Every row gives one point. Any point is a mix of the corners, with weights that add up to 1. It lies inside the corners' shape when no weight is negative. Is each point inside? If not, which corners have a negative weight?
(in the rows, 128 means zero)

Corners:
(1): [131 159 107]
(2): [ 90 176 189]
(3): [145 109 122]
(4): [42 57 80]
Points:
[55 77 96] -> inside
[ 82 177 167] -> outside (3)
[115 146 117] -> inside
[ 74 115 129] -> inside
[80 81 98] -> inside

Corners:
(1): [187 141  95 115 125 186 145 170]
(2): [100  74 249 113 150 201 125  95]
(3): [182  87  76 106  85  66 178 158]
(4): [186  66 105  76 155 134 132  42]
(5): [211 183 129 186 165 137  69 128]
(6): [165  76 113 143 101 180 173 108]
(7): [ 99  83 102 124 118 127  40 184]
(8): [143 214 118 151 113 112  59  96]
(9): [ 74 243 148 219 158 146 146 155]
Points:
[178 123 122 127 132 141  91 116] -> outside (9)
[168 110 106 128 113 110 136 143] -> inside
[118 132 154 129 117 159 184  90] -> outside (5, 7)
[156 160 121 147 135 132 107 115] -> inside
[ 82 145 218 154 143 113  67 127] -> outside (1, 4, 6)
[170 100 103 126 109 124 151 131] -> inside
[199 173  73 150 131 113 132  99] -> outside (2, 7)

Corners:
(1): [207  99 130 130  91 101 154 101 144  87  82]
(2): [191 159 119 163  85 140 116 165  84 104 135]
(3): [126 193 128 119 142 163  45 118 134 149 146]
(4): [ 84  88 157 154  99  33 104  56 102 127  74]
(5): [119 108 153 105 107 134 142 181 124  81 176]
(6): [ 97 111 156 130 213  96  93 122 136  12 123]
(7): [ 84  96  81 139 106 159 113 150 144  47  81]
(8): [124  90 161 126 169 127 145 178 127 127 143]
(9): [215 107 114 147  86 182 132 115 115 121 166]
(10): [ 94  93   7 147 102 137 121 180 156 127 181]
(11): [143  94 131 101  92 164  15 151 149 102  79]
(12): [ 92 102  74  89 198  93 143 154  40 132 159]
Points:
[147 135 163 133 118 132  82 120 130  92 109] -> outside (10, 12)
[146  80  96 148 131 112 128 128 123  96 110] -> outside (3, 5)
[121 107 128 119 112 136 121 162 127  88 146] -> inside
[111 116 148 149 143 126 108 142 148  60 132] -> outside (1, 11, 12)
[159 120 121 180 108 121 140 100 148  93 100] -> outside (5, 11, 12)
[132 108 121 121 113 134 111 148 125  91 123] -> inside

Corners:
(1): [161  60  53 138 150 113  92  99 161 145  72  91 129 157 104 141 125 162]
(2): [ 92 188 225 216 110 139 105 131 115 103 158  91 199  34 127  82 135 177]
(3): [ 82 175 164 227  71 183 118 222 102 100 127 147 155  96 116  32  85 186]
(4): [ 93  94  63 164  73 144 156  90 130 164 147  32 105 161  82 134 155 150]
(5): [121  60 112  62 100 152  98  94 118 139 159  61 127 165 146 152  92 171]
(6): [117 174 205 207 154 151 164 166 149  83 185 142 134  77  74  66  51 157]
(7): [115  88  49 185  87 133 121  91 151  93 187  98 171 174 155 138  90 123]
(8): [ 83 224 158 152 135 173 136 181 121  48 130 121 211  94  82  67 124 136]
(9): [108 107 128  66 137   7 188 132 108  56 113 160  96  90 185  57 147 110]
(10): [155 130  43 114  85 142  77  65 140 152 184 123 103 143 122  95 154 161]
(11): [ 68 102  90 124 113 191 116  48 173 131 114 123  92 161 150 139 125 129]
(12): [106 115 140  48 135  47 235 110  93  86 125 239 156  63 132 116 157 190]
(13): [ 89  66  75 117 130 147 122 142 173 121 186 129 115  91 139 143 170 125]
(14): [ 98 119 122  54  72  36 182 121 142 129 103 201 135  39 131  98 103  86]
(15): [160  68 116 138  75 175 165 101 175 154 150  93 158 167 157  87 136 142]
(16): [146  50  71 140  89 177 129  55 110  74 131 104 123  92  97 110 137 131]
(17): [ 50 169 159 199 193 167 156 170  78 138 160 127 199  50 119  27  89 129]
(18): [125  95 146 147  98 149 102 120  91 135 133 134 128 170 121 140 150  87]
(19): [168 150  88 150 116 160 147 133 126 133 127 105  97  92 183 155 108 125]
Points:
[118  81  88 112 122 146 150  96 141 139 140 103 131 138 108 143 114 125] -> outside (2, 3, 9, 10)
[ 81 114 137 122 142 113 160 115 126 102 157 124 141  64 134 129 133 110] -> outside (1, 3, 10, 15)
[113 117 113 146 109 162 136 114 131 127 150 122 151 114 112 114 124 155] -> outside (9)
[111 117 112 126 113 111 148 123 125 100 141 131 134 111 140  97 127 139] -> inside
[ 62 108  62 111 106 166 123 100 106 103 158 131 103 138 162 135 150 117] -> outside (1, 2, 6, 14, 15)

Corners:
(1): [109  42  77 101 169  78 144 158 178 165 149 117  76 119 103 202 205 168
 141 118]
(2): [121  63  69 185 118 114 206 187  62 162 124 129 117 151 190  74 160 202
 136 121]
(3): [108 154 146 134 201 138 193 117 153 162 210 105 144 110 201 181  52 147
  74  87]
(4): [156  84  68 103  97 154 216 105 109 127  43  73 142 143 118 160 167  52
  62 210]
(5): [101  45 130 133  98 139 174 128  91  48 202 104 123  67 108 199  81 145
 185 144]
(6): [ 67 123  53 101 152 129 159 164 153 153  54  47 164  56 183  94 125 164
  69 108]
(7): [192  98  77  96  96  55 220  85  69 162 136  54 203 145 218  91 170  66
 100 142]
(8): [118 109  64 171  69  97  67 163 207 145 136  87 128  68 132 133  46 183
  76 225]
(9): [217 171 118 166 132 126 158 163 151  60  87 165 153  57 152 112 117  79
 115 145]
(10): [217 143 142  78 186 112 161 189 164  84  61  88 128 128 117 111  73  70
  75 208]
(11): [223 154 166  54 160 161 228 146  49 139  60 156 139  39 209 119  64  83
 100 163]
(12): [ 91 152 121 119  99  60  68 107 193  84 142 120  74 151 116 139  65 116
 155 102]
(13): [ 86  44 136 175 190  91 126 171  73  69  52 151  90 136 214 156  56 108
 126 152]
(14): [184  93  53 142 138  60 135  68  57  65 196  89 111 131 101 188 132 204
  63 139]
(15): [201 123 180 151 150 177 132 173  90 131  40 113 213  57 202 172 137 170
 164 178]
(16): [116 153 145  53 204  59 140 107  60 149  99 163 157 114  88  79 179  47
  56 142]
(17): [198 132 104 145 156 123 112  87  77 141 199  83  78  63 109  73  80  54
 141 150]
(18): [115 147 202 222 118  47 152  62 169 101 179  96  89  74 123  67 148 207
  86 101]
(19): [165 162 107 151 171  76 151 139 122 145  48 134 193 111 121 185  51  90
 155 218]
(20): [103  95  41 114 140 151 197  58 193  63 170 189 119 154 199  90  37 115
 160 175]
(21): [149 179 109 172 131 122 159 179 172 149 185  62  90 109 230 181 134 212
 181 209]
Points:
[138 123 125 125 147 112 159 134 128 136  87 131 135 106 164  98 106 107
 110 141] -> outside (5, 14, 21)
[136 110  90 121 133  93 172 102 111  96 133 116 131 118 132 111  75  89
  89 145] -> outside (1, 15, 21)
[146 116 114 128 154 110 178 113 115 113 137 116 133 118 167 132 117 126
 121 133] -> outside (8)
[149 118 115 126 152 109 169 126 114 121 120 112 130 109 157 136 116 113
 116 147] -> outside (8)
[141 120 112 130 144 111 159 140 137 128 114 111 132 105 163 137 110 124
 125 159] -> outside (14)
[141 137  94 110 169 143 139 174 149 134 102 115  94 110 187 136 100 135
  98 156] -> outside (5, 7, 18, 19)
[121 113  95 116 130 100 185 119 121 120 120  94 127 141 156 120  96 120
  89 172] -> outside (1, 9, 15, 17)

Corners:
(1): [125  60 147  55 110 120 142  78  99  75 212 136 192 178  96 131 140 156
 154 111]
(2): [132  63 110 110 179 125  89 174 158 134 109 190  64 153 167 202 111 196
 180 108]
(3): [ 58 175 119  60 110 213 142 192  86 198 135 212 164 187 127 206 129 150
 125  76]
(4): [166  95 142  98 178  69 213 155 158 155 109 129 178 119 100 120 178 148
 169 117]
(5): [102  77 175 101 156 136  81 181 135  90  72 168 132 130 184 153 175  74
 130 120]
(6): [157  41  69 173 206 172 214 195 148 185 211 138 165 152 187 100  71 106
 234 171]
(7): [185  74 166  67 221  77 127 106 195  71 213 168 115  99  48 128  62 115
 233 110]
(8): [ 76 161 156 103 151 135 123 123 124 180 210 142 176  95 128 178  64 182
 122 204]
(9): [124 176  86 157 111  73 124 130 206 106 102 179  84 177 104  93 163 175
 145 176]
(10): [166 119  96 163 157 119 140 176 188 139 166 204  66 166  71 188 164 178
 114 138]
(11): [146 182  65  93  86  71 135 186 129  83 197 125 109 112  53 180  57 128
 183 125]
(12): [155 157 168  52 154 155 187  80 151 143 186 165  67 194  70 215  71 122
 200 159]
(13): [184  82 166  64 124 200  68 201 191  76  89 167 115  98 187 124 224 193
 121  99]
(14): [ 66 181 136 163 122 144  80 156  62  83 180 192  60 142 131 150  80 198
 161  72]
(15): [181  70 140 111 107 152 169 157 125 195 116 153 157 105  69 110 161 161
 226 183]
(16): [155  65 172 176 226 176 193  96 189 125  95 182 163  99 135 138  72 105
 133  99]
(17): [188 106  92 185 189  90 131 165 198 190  97 121 127 175 145 110 109  85
 131 147]
(18): [191 116  99  54 150 140 186 192  82  94 123 199  68 148  86 107  70  95
 159 106]
(19): [115 152  54  90 135  84 142 130 192 183 139 157  89  98 173 125 200  73
 117  84]
(20): [133 176  93 153 208  97 111 139  62 148  96 180 184 140 160 211 105  86
 154 152]
(21): [116 118  75 119 230 184  88 119 176  76 105  93  59 197  93 147 130  85
 144 183]
Points:
[150 110 133 150 170 105 180 167 123 116 162 195 132 171 112 162  57 134
 171 103] -> outside (8, 13, 15, 19, 21)
[135 126 113 128 166 122 135 141 147 132 125 169 123 138 131 149 121 126
 152 129] -> inside
[128 147 122 126 164 109 136 144 146 145 124 178  90 139  96 174 107 140
 156 127] -> outside (1, 6, 13)
[132  83 144 103 170 143 132 126 153 119 126 139 152 135 148 153 134 113
 177 104] -> outside (8, 9, 10, 18)

Corners:
(1): [136 149 162 106  96 132 117 175 150 112 118 161  76 100  86 162 118 159
 156 109]
(2): [162 103 106 148 136 130 108 149 116 134 128 138 119 123 138  97 121  95
 191 115]
(3): [ 70 172 199 111 148  93 158  54 131 110 112 115 114 115 115 100 135 140
 133 184]
(4): [ 86 113 145 161 117  84  93 150 135 114 157 123 150 134  93 122  94 118
 177 136]
(5): [134 130 109  89 149 121  89 112 159  96 129  83 136 135 157 142 130 151
 119 159]
(6): [104 149  94 113 145 171 106 158 146 135 134 136 168 103  90 135 110  99
 126 131]
(7): [122 166 164 127 155 184 127 157 132  80 113 124 118 135 196 172  87 129
  91 169]
(8): [144 143 140 139 114 110 165 134 111 150 115 104 155 150 116 132 111 116
 137 147]
(9): [127 155 130 118  94 136  85 123 113  91 112 107 162 175 122 144 120 107
 180 109]
(10): [168 151 160 112 154 128 143 162 149  94 134 130 151 118  70 147 123 132
 214 151]
(11): [ 56 168 130 153 168 135 130  94 111 106 112  56 109 135 186 132 168 155
 147 132]
(12): [168 109 144 102 155 154 110 111  85 140 143 116 129 104 172 149 173 145
 129 130]
(13): [144 128 144 147 114  95  97 167 150 171 132 165 185 141 127 117 150 145
 154 118]
(14): [156 131 154 126 129  97 121 136 180  83 166 155 132 123 100 155 132 103
 166  82]
(15): [122 136 130 115 119  85 129 178 126 105 161 158 121  86 123 114 134 121
 187 103]
(16): [106 137 210 103 131 108 147 128 137  55  88  74 136 109 152 140 137 111
 123 164]
(17): [147 149 133 109 136 104 126 130  96  67 103 107 108 136 152 122 182 110
 109 166]
(18): [117 132 116 172 124 131 152  38 107 122 113 130 148  90 177 151 150 153
 120 151]
(19): [113 168 140 121 117 128 103 102 151 122 131  85 110 123 170 130 146 101
 114 185]
(20): [ 68 119 123  65 169 116  58 140 150 249  93 184 101 103  99 206 173 140
 158 100]
(21): [151 177 106 142 125  91  71 129 145 108 131 129 129 107 100 124  86 118
 144  94]
Points:
[130 127 155 115 124 137 117 155 138 124 131 165 144 113  97 148 123 122
 179 117] -> outside (5, 8, 11, 17, 19, 21)
[127 144 140 131 131 115 124 124 128  97 130 113 139 128 142 126 132 115
 134 137] -> outside (1, 10, 20)
[116 140 153 134 113 110 121 138 132 127 128 128 132 115 138 150 127 134
 145 118] -> outside (2, 3, 5, 6, 10, 17)
[112 139 128 124 138 127  99 153 132 169 134 149 133 124 105 145 117 126
 160  98] -> outside (5, 10, 16, 17, 18, 19)
[136 133 147 117 132 111 116 134 132 124 124 136 136 123 124 139 134 132
 156 132] -> outside (6, 11, 19)
[119 149 132 144 122 119 139 102 116 102 140  92 158 149 159 122 129 125
 117 159] -> outside (1, 2, 10, 16, 20, 21)
[140 138 126 128 119 129 104 148 130 131 130 146 136 121 119 146 128 120
 155 119] -> outside (3, 5, 11, 16)
[119 142 138 123 132 112 116 139 133 121 130 128 130 117 133 132 139 129
 154 130] -> inside

Corners:
(1): [142 123 141 157 149 131 148 110 128 147 153 118 143 146 133 115 143 136
 116 122]
(2): [106 137 139 135 179 149 127 129 185 120 149 134 113 105 129 111 111 150
 139 148]
(3): [120 133 141 136 130 138 131  34 128 111 149 149 102 121 111 197 109 153
 112 137]
(4): [153 187 132 168 105 124 111 127  99 118 132 130 176 117 154 117 122 114
 131  92]
(5): [123 112 139 149 104  79 125 155  98 153 122 146 149 134 112 109 136 111
 151 131]
(6): [156 132 112 153 144 140 114 145 107 141 129 151 111 108 121 115 130 143
 139 115]
(7): [131 120 121 148 111 107 148 149  95 173 139 123 115 138 140 124 116 122
 118  91]
(8): [150 146 130 152  98 137 111 148 116 124 122 141 122 139 163 108 119 149
 128 126]
(9): [139 127 152 161 121 136 110 150 126 105 134  94 159 115 113 103 138 113
 142 144]
(10): [112 114 157  30 160 110  99  77 128 123 103 100 116 103 103 114  98 146
 143 141]
(11): [127 122 154 150 156 136 185 119 116 146 142 124 114 145 101 114 119 150
 145 115]
(12): [109 111 149 160 114 130 136  75  93 144 145 139 108 156 135 123 131  95
 135 105]
(13): [186 170 137 148 109 108 119 110 105 142 150 130 123 150 133 151 123 115
 140 116]
(14): [128 132  62 106 111 104 118 120 104 112 160 161 132 138 118 168 115 131
 137 139]
(15): [133 146  99 124 191  77 123 148  83 160 154 153 101 135 120 189 120 144
  73 132]
(16): [120 123 151 122 109 151 126 159 147 134 133 153 116 108 113 106 147 134
 127 126]
(17): [107 146 106 135 121 130 129 166 108 158 124 132 111 121 128 116 164 143
 126 132]
(18): [136 129 143 153 148  90 167 144 109 152 147 122 111 129 166 150 140 145
  99  76]
(19): [121 125 148 132 109 124 126 128 108 160  80 127 162 130 168 125 126 116
 125   7]
(20): [112 121 122 143 117 142 136 146 124 129 103 142 117 105 141 120 131 119
 113 145]
(21): [128 128 151 133 131 124 131 154 118 145 155 132 170 119 132 153 130 131
 128 139]
Points:
[141 137 158 153 149 121 127 103 119 131 131 120 135 132 132 121 120 130
 132 100] -> outside (7, 14, 16, 17, 20, 21)
[132 135 131 141 130 128 131 138 116 141 129 131 128 127 138 121 130 133
 126 109] -> outside (3, 5)
[117 130 125 160 155 120 146 144 114 150 146 138 107 125 119 128 141 137
 110 134] -> outside (8, 10, 13, 14, 19, 21)
[129 127 139 129 132 117 134 124 119 141 136 129 126 131 129 134 127 133
 126 120] -> outside (4, 6)
[130 134 134 136 126 119 126 132 111 139 128 133 129 124 133 129 125 129
 128 108] -> outside (1)
[125 129 135 135 129 126 129 130 119 138 131 135 127 125 132 126 128 134
 125 117] -> outside (13)
[127 130 132 136 126 123 127 128 117 138 125 134 124 125 131 120 127 129
 130 114] -> outside (21)
[128 142 121 126 138 119 131 126 120 134 138 128 125 126 135 146 123 143
 118 123] -> outside (5, 6, 12, 16)
[112 125 149 134 143 136 127 128 129 132 112 131 115 105 124 112 131 132
 128 110] -> outside (1, 7, 8, 13, 14, 21)

Corners:
(1): [130  66  35 120 105 111 110 132 162 110 169 196  89 111  76 215  62 128
  84  87]
(2): [ 86 162 156 175 100 114 130 115 117 133  84 107 137  85 129 192  96 195
 143 161]
(3): [124 153  83 135 132 142  85  73 116  99  75 131  98 181  89 124  79 209
 165 132]
(4): [147 123 124 181  94 137 151 126  43 117 106 114 133  33 121 139 182 146
 168 154]
(5): [139 120 174  74 147 130  85  90 118  74  74 162 108 140 160 133  68 172
  83  68]
(6): [130 171 144 159  77 147 144 108 164 101 147 118 111  69 186 147 142 164
 221 129]
(7): [145 129  79 164  81 187  75 168  77 172 157 129 169  80 185 213 182 126
 190 171]
(8): [161 122  78 115  64  47  42 193 134 115 149 127  53 131 150 137  70 179
 112 111]
(9): [150 138 115  72  71 149  92 109 155 120  53 127  58 103  97  99  93 174
  72 126]
(10): [137  56 130 123 179  86  96  69 212 124  73  82 118 130 130 110 109 153
 116 176]
(11): [110  70 187 123  96  88  87 110 158  74  96 147 120 184  76 113 177 146
 106 112]
(12): [147 153  82 183  76 169 153  82  88 171 133 122 153  93 155 164 182 196
 135 105]
(13): [115  57 178 131 169 138 133 136 149 128  54 121  35 180  65 118  83 234
 149  87]
(14): [129 146  98 225  58 147 111  89 105  97  95  91  91 160 143 131 102 152
 112 111]
(15): [206 116  19 139 127  59 123 191 156 167 190 163 176 151  93 249 121  68
  78 124]
(16): [145 175 117 193 132 119  80 160  75 175 163 196 156  41 168 129 206 101
 132 156]
(17): [145 114  90 144  42 111 117 143  63 141 145 218 174 153 206 123 142 137
 144 186]
(18): [107 157 126 133 134 162 139  86  55 157 133 102 139 119 136 107 132 139
 189 119]
(19): [178 138 141 148  51  89  81  69  95 183 181 185 126  85 179 229 142 108
 155 166]
(20): [149 149 190 119 161 176 125  84 121  79 115  88 105 105 108  96 106 235
  80 173]
(21): [ 88  87 139  93 152 113 119 122 152 111  84 121  28 179 118 153 127 149
  86 125]
Points:
[120 144 120 139 108 134 125 117 114  97 109 141 116 100 114 140 117 151
 117 131] -> outside (7, 8, 10, 12, 13, 19)
[139 130 112 147 107 136 120 111 117 135 118 138 119 116 137 157 126 152
 134 136] -> outside (8, 11)
[135 117 121 145 107 114 105 124 127 120 116 132 102 129 130 151 119 170
 127 126] -> outside (9, 18)
[129 121 140 126 120 133 108 104 120 121 110 131 110 113 135 137 125 170
 137 136] -> outside (14, 15)
[149 122 116 177  97 119 110 126 134 124 138 129 130  95 133 179 135 151
 132 123] -> outside (3, 9, 17, 18, 21)
[141 118 123 144 101 120 113 116 122 131 124 138 117 114 142 151 130 152
 128 135] -> outside (3)
